Rows are points. Any point is a mix of the corners, with weights that add up to 1. It lies inside the corners' shape when no weight is negative. Is each point inside? If not, which corners have a negative weight?
In the rows, 128 means zero.

Corners:
(1): [66 99]
(2): [163 197]
(3): [112  99]
Points:
[157 189] -> inside
[ 73 104] -> inside
[106 146] -> outside (3)
[ 75 121] -> outside (3)
[ 81 105] -> inside
[ 82 114] -> inside
[118 113] -> inside

Corners:
(1): [ 64 108 110  49  56 163 189 110]
(2): [152 134 216 109 141 101 118 178]
(3): [132  74  67 157 149 166 116 192]
(4): [119 154  45 134  80 172 120 169]
(5): [214 119 157 112 131 148 132 126]
(6): [114 109 109 160 165 222  56 148]
(7): [149 174 199 128 133 118 202 145]
(8): [142 120 127  98 123  82 117  94]
(9): [ 90 100  50   7  95 133 179 100]
Points:
[124 122 101  97 117 142 129 128] -> inside
[152 124 161 103 125 131 133 147] -> inside
[125 136 109 117 106 162 160 150] -> outside (2, 8)
[151 101 121  93 126 173 161 126] -> outside (2, 4, 8)
[116 122  93  91 114 157 138 134] -> inside
[119 103  89  91 121 147 115 126] -> outside (7)
[117 122 100 120 120 177 121 154] -> outside (8)

Corners:
(1): [145 202  86 108 119 109  78 110  95 127 165 119]
(2): [188 116 108  94  89 109 118 125  97 119 134 166]
(3): [ 60 137 154 133 129 102 133 100 148 110 119 199]
(4): [ 13  68 136 131 138 143 126 141 176 161  70 129]
(5): [186 147 112  89 145 120  96 113 137 132 137 127]
(6): [161 165 170 126 134 147 100 134 103 160 132 116]
(7): [171 137 111  90  95  77 122  87  64 178 116  87]
(8): [125  17  90 168 170  71 130 162 111   7  66 162]
(9): [153 134 105 138 157  89 121 178 134  87  93 177]
(10): [ 92  83 135 151 125 123 135 142 202 141 161 147]
(11): [119 145 159  90 131 131 132 134 114 128 131 117]
(12): [110 122 154  85 179 118  82 158 117 162 103 176]
(13): [126 187 142 141 151 181 153 118 122 150 176 154]
Points:
[125 122 139 113 145 104 114 133 120 126  95 143] -> outside (1, 2, 10, 13)
[131 138 148 109 150 126 100 141 115 148 120 147] -> inside
[109 134 120 113 121 113 120 125 131 161 129 157] -> outside (5, 6, 8, 11)
[127 130 132 116 131 121 121 134 125 127 128 140] -> inside

Corners:
(1): [137 127 116 150  51 125 112 107 106 192 161 107 156 127 144 174 116 142
  92 124]
(2): [ 65 162  83 174 249 111 148 159 202 127  93 127 188  44  98 136 184  47
 177  76]
(3): [ 74 139  96 167 182 130 177  85 157 119 150  67 123  67  98 144 127  46
 129  65]
(4): [129 143  85 122 120 203  77 143  64  26 121 197  59 134 166 109 114 133
 140 112]
(5): [179 145 168 103  69 193  90 137 138  73 111 150 137 106 138  98  60 182
 120 119]
(6): [109 124 154 106  71 115 103 120 150 126 150  96 129  74 111 120 148  79
  63  34]
(7): [126 167 213 163 123 124 143 102  67  93 164 130 102 125 140  92 136 105
  98 149]
(8): [188 117 174 115  53 133 145  77 109 127 167 136 102 123 108 147 128 126
 148 117]
(9): [ 68 183  67 176 146 168 149 109 200  61  96  79 142  95  95 103 188  88
 155  94]
(10): [190 137 184 129 155 156  99 104  54  53  87 181 109 194 174 143 157 166
 121 102]
(11): [119 190  73 186 203 122 136 129 123 134 159 142 119 158  99 103 144  54
 187  22]
(12): [ 41 151  80 204 170 229  80 128 123  86  65 165  74 139  48 107 158 114
 144  99]
(13): [123 114 187  61 107 107 133 137 114 104 160 122 167  64 181 134 106 214
 173 137]
(14): [123 146 172 174  60 128 195 121 131 163 147 183 179 132 131 215 141 159
 115  99]
(15): [104 190 132 100 182 134 155 109 210 120 126 122 117 107  85 144 174 151
 129 118]
(16): [ 98 130 159  67 126 159  85 121 105  53 117 200 139 170 173 124 111 147
 136 140]
(17): [177 102 115 100  72 127 159  54 110 165 195 150 149  92 157  89 151 130
 108  66]
(18): [162 128 159 134  12  83 120  86  74 129 176 169 156  97 120 189  65 192
 109 109]
(19): [163 105 128  93  99 146 142 126  24  81  95 170  60 193 131  55 118  98
  97 100]
(20): [113 201 134 115 176 165 165  92 134 122  96 129 158  92  98 127 175  69
 154  62]
(21): [156 119 102  90 150 180 112 164  48  74 176 147 135 159 106  84 115  75
 117  96]
Points:
[118 145 140 119 124 141 131 113 125 109 134 129 134 102 123 125 137 113
 126  87] -> inside
[104 162 127 120 147 158 121 145 113  77 126 153 134 119 109 109 129 111
 138  97] -> outside (1, 3, 8, 10, 17)
[123 138 152 115  99 146 126 104 107 103 144 142 128 114 130 140 130 147
 122 117] -> outside (2, 5, 11, 19)
[125 140 133 141 138 155 125 118  99  98 123 161 118 126 119 117 131 101
 128  87] -> outside (1, 9, 13, 15)
[119 155 122 145 143 141 127 113 112 107 129 135 115 130 109 123 143  93
 131  89] -> outside (5, 13, 14, 17)
[122 148 127 133 134 143 128 122 129 109 126 137 139 111 124 126 135 118
 137  97] -> inside
[129 144 120 135 109 167 121 121 107 108 127 147 120 130 105 122 137 133
 128  91] -> outside (2, 3, 7, 16)
[138 126 155 127  99 139 119 118  85 101 150 159 124 129 146 125 111 134
 121 113] -> outside (9, 15, 20)
[125 140 133 126 133 143 121 115 110  94 140 140 121 121 132 115 125 129
 137 116] -> outside (6, 14, 20)

Corners:
(1): [200 145 173 104 117 165 148  87 139 115 143  92 134 162  97 143 154 158
 176  64]
(2): [119  71 136 137  91 136 170 153 150  80  89  81 162 131 126  74  93 148
  95 101]
(3): [185 107 147 134 168 112 140 144  83  59 135 123 127  97 154  97 109 185
 108 130]
(4): [ 54 106  88 169 107 157 164 140  96 137 152  92 120  94 105 124 184 122
 115 177]
(5): [120 185 114 199  59 184 101  66 121 196 206 197 133 106  96 117 108 175
 102 117]
(6): [125  71  64  62 215 125  53 211 157  72 141 107 115  94 183 167 142 135
 129  56]
(7): [147  80  91 127  64  19  59  73  95 150  96 138 168 132 142 194 227 130
 216 188]
(8): [142 189 158 166  26 152  92 140 101 189 214  87 121 171 128  87  82 126
  69 104]
(9): [ 89 101 124 123 152 108 105  96 112 134 128 188 188 150 129 116 158 211
 208 176]
(10): [210 153 164  75 104  93  81  60  98  61 210 204 167 161  83 167  61 128
 164 137]
(11): [124 101  92 103 116 137  74  52 121 113  62 154 190 161  95  78 122  79
 161 128]
(12): [140 168 158 127 162 165 154 145 163 139 103  89 116  78 122 165 116 115
 173 117]
(13): [140  85 141 175  99 135 106 168  79 135 181 184 198 155 156  98  67 169
  78 124]
(14): [130 142 148 161 169  74 122 129 162 171 137 142 153 101 162 110 181 157
 222 175]
(15): [107 180 159 135 199 164 114  98 153 132 157  87 176 107  76  91  92 168
 179  99]
(16): [122 108 158  57 109 135 141 204 168  92  70 106 190 112 104  65  75 122
  53  66]
(17): [ 90 156 121 129 189 180  43 117 142  95 168 179 178 171 151  90  90 139
  74  27]
(18): [110  67 126 153  17 121 203 107  89 164  86 117 153  96 131 119 109  83
  98 142]
(19): [173 186  85 173 165 115 106 116  87 107 222 189 136  88 176 204 111 155
 212 105]
(20): [140  36  89 139 201 104 191 118  88  64  62 179 137 130  98 134 113 171
 112 120]
(21): [167 157 112 181  40 111 228  88 127 200 140  74 158  77 147 113 110 128
 101 203]
Points:
[123 126 119 142 119 132 114 120 119 140 135 144 153 126 135 120 131 139
 128 119] -> outside (2, 10, 15)
[123  94 132 120 129 129 129 142 132 122 101 108 146 119 123 114 144 147
 141 116] -> outside (10, 17, 19, 21)
[109 142 121 156 123 151 150 144 129 141 141 101 130  74 137  98 119 148
 121 136] -> outside (1, 7, 10, 13, 17, 20)
[110 113 128 146  84 135 121 139 121 148 149 114 152 131 146 100 148 146
  98 118] -> outside (10, 11, 12, 15, 19, 20)
[144 118 139 127 135 136 133 131 122 110 129 131 159 132 128 106  88 141
 121 102] -> outside (4, 5, 7)
